Every row gives one point. The points of each table are mixes of a few directions, plus a little noise. How many directions does each table use, and how many do they share? Where both have some left over, give the other angles between the two spaces (their principal angles), to ten degrees, smallest first.
In the rows, zero is written as 128.

First:
[[125 132]
 [103 157]
 [142 112]
 [154  99]
 [ 65 200]
 [142 112]
 [165  85]]
Second (7 x 2):
[[132 151]
 [128 126]
 [124  99]
 [134 166]
 [130 142]
 [113  29]
 [136 183]]
Directions: first 1, second 1, shared 0; angles 50

First (6 x 3):
[[125 128 140]
 [126 129 139]
 [137 126  82]
 [109 132 220]
 [123 129 153]
 [147 123  35]]
Second:
[[106 130  88]
 [103 133  81]
 [159 130 183]
 [104  98  97]
 [168 149 191]]
Directions: first 1, second 2, shared 0; angles 40

First:
[[141 111 117 104]
 [130 125 126 124]
 [168  76  96  53]
 [ 96 170 154 188]
 [104 159 147 172]]
Second (5 x 4):
[[117 138 131 144]
 [111 165 162 175]
 [ 95  94  55 114]
 [183  95 133  63]
 [134 148 159 144]]
Directions: first 1, second 2, shared 1

First (7 x 8):
[[156 101 154  90 108 160  30 113]
 [111  93 161 141 103 157 101 138]
 [106  92 131 120 109 119 185 127]
 [134 147 117 130 140 121 130 127]
 [ 87 111 157 182 112 152 140 155]
 [148 223  56 142 194  67 204 125]
 [153 128 119  91 130 120 108 111]]
Second, 7 rows:
[[176 102 122 212 116 111 104 136]
 [165  40 122 190  94  84  85 121]
 [ 67 137 135  17 132 137 153 109]
 [113 132 129 102 131 131 133 124]
 [ 88 139 132  53 132 137 145 116]
 [139 187 128 152 150 154 147 145]
 [150 161 125 171 139 142 134 142]]
Directions: first 3, second 2, shared 0; angles 30, 70

First (8 x 9):
[[132 195 108 117 146 147  82 121 151]
 [101 144  79 174 151 166 127 160 130]
 [132  85 185 120 104  55 154  68 137]
 [186 150  86 115  85 127 128 156 138]
 [123  27 190  72 120 156 167 177  54]
 [106 157 142 147 149 100 110  74 158]
 [134 120  88 172 110 122 156 144 135]
 [108 145 146 111 157 149 102 126 123]]
Second, 10 rows:
[[116 171 138 106  89 128 100 133 119]
 [137  97 121 143 156 128 148 125 135]
 [131 117 125 133 138 128 135 127 130]
 [135 103 122 140 150 128 144 125 133]
 [114 177 140 104  85 128  97 134 118]
 [147  66 114 159 184 128 168 121 141]
 [ 95 242 155  71  27 128  55 141 104]
 [148  60 112 162 189 128 172 120 142]
 [106 201 145  92  63 128  81 137 112]
 [152  47 109 169 200 128 180 119 145]]
Directions: first 4, second 1, shared 0; angles 50
